Rows are points. Each copy is the shape, with its points in the same order, stretched, turned, moved and blurred by noise. Is it also mirrored, or only turned?

Shape:
[[15,29,-25],
[-26,-30,36],
[-35,-3,4],
[-64,-44,32],
[-16,27,2],
[11,5,-16],
[16,24,-9],
[19,0,-54]]
Copy 1:
[[-27,25,-11],
[22,-50,3],
[-8,-37,1],
[4,-81,26],
[-15,-10,-16],
[-10,14,5],
[-18,23,-11],
[-36,34,30]]
Copy 1 is: mirrored
Copy 2:
[[31,-6,16],
[-47,31,5],
[-17,19,-11],
[-56,49,-20],
[-1,-7,-3],
[12,15,21],
[18,-6,22],
[44,26,20]]
Copy 2 is: mirrored
Copy 3:
[[-20,-23,-10],
[4,25,40],
[-21,11,31],
[-8,35,73],
[-24,1,2],
[-7,-20,10],
[-12,-12,-15],
[-10,-53,14]]
Copy 3 is: only turned

Shape:
[[-28,29,43,-25],
[-9,-24,21,-2],
[-24,8,-11,24],
[-38,-33,-19,-3],
[40,25,-10,26],
[-40,-15,39,1],
[32,-4,-32,30],
[7,8,-2,-41],
[15,3,-39,4],
[-5,-26,59,4]]
Copy 1:
[[-10,2,-10,-61],
[-14,-12,-5,2],
[8,35,4,6],
[-1,13,33,20],
[42,-2,-49,2],
[-46,9,6,-18],
[48,-5,-20,28],
[35,-36,-16,-28],
[54,-6,-10,18],
[-48,-14,-24,-11]]
Copy 1 is: mirrored
Copy 2:
[[-5,12,19,-49],
[26,-14,5,-1],
[-13,-31,-13,-2],
[21,-50,-18,-8],
[-14,24,-28,23],
[10,-24,26,-16],
[7,-7,-38,34],
[22,7,-20,-31],
[6,-10,-44,8],
[27,0,40,10]]
Copy 2 is: only turned
Copy 3:
[[-17,48,42,-40],
[5,-15,22,-4],
[-4,-2,-39,-27],
[46,-26,-8,-37],
[-23,25,-37,45],
[-6,-13,37,-44],
[7,-1,-57,46],
[31,43,16,5],
[31,11,-45,21],
[-28,-26,64,-10]]
Copy 3 is: only turned
Copy 4:
[[14,44,36,36],
[35,-14,35,7],
[-12,-19,-1,11],
[-3,-35,44,3],
[19,0,-30,-22],
[29,-6,35,42],
[16,-31,-10,-36],
[15,21,41,-18],
[-2,-17,12,-37],
[60,4,29,28]]
Copy 4 is: only turned

Shape:
[[7,-15,34,52],
[-8,-23,28,-14],
[6,-9,35,-2],
[-15,12,-22,1],
[-6,-4,-10,-20],
[7,49,-63,-19],
[-51,30,4,-19],
[-16,-6,-11,12],
[-31,-9,31,-18]]
Copy 1:
[[33,37,-5,-39],
[8,-7,18,-13],
[0,10,4,-26],
[20,3,-13,34],
[11,-15,-7,23],
[8,-13,-50,75],
[-9,28,23,26],
[31,4,-5,20],
[-2,9,30,-6]]
Copy 1 is: only turned
Copy 2:
[[-49,38,47,24],
[-28,20,-28,18],
[-39,16,-12,2],
[32,-10,-2,-8],
[13,2,-34,-4],
[88,-31,-20,-62],
[24,-56,-20,2],
[16,9,3,11],
[-25,-8,-30,24]]
Copy 2 is: mirrored
Copy 3:
[[3,-13,35,51],
[-2,-21,21,-21],
[8,-5,26,-8],
[-24,-1,-19,-1],
[-4,-11,-7,-25],
[-7,53,-61,-2],
[-54,-4,6,-32],
[-17,-20,-13,7],
[-20,-31,27,-31]]
Copy 3 is: only turned
Copy 4:
[[40,-76,16,-1],
[-9,-25,-21,-26],
[7,-27,-4,-29],
[-5,8,18,24],
[-11,18,-11,2],
[3,78,41,47],
[-56,0,35,-3],
[-1,-9,7,29],
[-32,-23,-6,-30]]
Copy 4 is: only turned
